Rows are points. To make a cloud, some directions were put in groups of two or more. Within a group, all points are equally far from the middle, so they leave a hole (a ring in 2 directions, a hollow ball in 3). The other directions are filled evenly. Then the cloud was stretched, turned, moved and blurred a little. Count the holes, and give their numbers of directions, smallest first.

Cloud:
[[-19, -24, -38],
[-24, 26, 4],
[-6, -24, -37],
[8, -50, -27],
[6, 44, -7],
[-24, -8, -26],
[22, -14, 57],
[23, 31, -3],
[-45, -12, -38],
[39, 0, 41],
[-14, -17, -27],
[50, -4, -1],
[32, 1, 1],
[-9, 23, -40],
[-58, -34, 19],
[-34, -10, 43],
[14, 6, 48],
[15, 21, 37],
[-23, -36, 32],
[-20, 7, -60],
[-41, 25, 14]]
Holes: 0

Cloud:
[[23, 60, -3, -42],
[-19, 22, -14, -54],
[42, -44, 3, 20],
[6, 38, 44, 8],
[54, -14, -18, -47],
[54, 2, 15, -60],
[37, -43, 41, 13],
[56, -35, 17, 26],
[-10, 26, 32, 26],
[28, -18, -19, -57],
[28, -48, 29, 18],
[15, 59, -18, -37],
[-29, -1, 29, -21],
[43, 15, 54, 7],
[20, 42, 44, -14],
[13, -25, 27, -54],
[0, -6, -28, -53],
[-5, -40, 30, 10],
[-8, 16, -41, -25],
[38, -39, -19, 4],
[43, 41, 28, -44],
[35, 56, 1, -44],
[-7, -38, 33, 2],
[-21, 27, 35, 5],
[57, 37, 1, -47],
[-14, 47, -2, -46],
[59, 17, 11, -56],
[45, 15, 36, 37],
[7, 29, -11, 39]]
Holes: 2 (2, 2)

Cloud:
[[18, 12, 15, 3, 45, -27],
[23, -22, -31, -32, 22, -2],
[36, 32, -29, 2, -20, 13],
[-8, 17, 38, 46, -10, 8],
[-8, -47, 0, -13, -16, 20],
[26, 2, 37, -25, -27, 14],
[40, 12, -19, 5, 8, 49],
[-45, -8, -23, 12, -1, 10],
[26, -40, -8, -20, 10, -26],
[-12, 19, 27, -20, -18, 40],
[19, -1, 13, -11, 53, -6],
[-14, 9, 4, 39, -34, 12],
[-20, 16, -18, -25, 32, 30],
[17, 45, 9, 31, 29, -3],
[-15, -13, -16, 38, 39, -11],
[52, -19, -25, -3, 5, 14],
[27, -19, 42, 19, -26, 0],
[16, -14, 39, 3, -22, 35],
[-13, 37, 15, -24, -28, -7],
[3, 8, 47, 33, -22, -10],
[-10, -29, 24, -6, 3, -45],
[-2, 9, -9, 15, 47, -31],
[-17, -6, -15, 15, -43, 7],
[25, 24, 2, 29, -28, -24],
[15, -23, 7, 35, -27, -32],
[18, 8, -29, 25, -26, -25],
[46, 27, -11, -12, 5, 35],
[18, -44, -2, -23, -1, -25],
[0, -2, -20, 2, -48, 4],
[2, 25, -3, 8, 38, -34],
[36, 30, -31, 4, -3, 32],
[-8, -49, 5, 0, 3, 22],
[9, 46, -16, -28, 14, 2],
[2, 16, 20, -4, -8, 57],
[-9, 4, 60, 13, -2, -13],
[-10, -5, -34, 15, -2, 43],
[45, 11, -30, -8, -16, 20],
[28, 49, -8, 26, 3, -7],
[23, -4, -31, 45, 18, -20],
[12, 22, -38, 27, 2, 37],
[42, -14, 35, 2, -26, -1],
[-4, 13, 21, 56, -3, 17],
[14, -13, -10, 58, 25, 6],
[34, 9, 14, 7, 18, 51],
[11, 15, 10, 9, 47, -28],
[25, -25, -21, -29, 28, -9],
[0, 24, 7, 16, -46, 1],
[12, -11, 13, -52, 4, -15],
[11, -22, -3, -3, 52, 0],
[6, 10, -1, -2, -50, 20],
[-53, -3, -9, 5, -2, -3],
[-19, -2, -43, 15, 9, 29],
[-9, -54, 19, -2, -4, -10],
[23, -7, 46, 25, -25, -11]]
Holes: 3 (2, 2, 2)
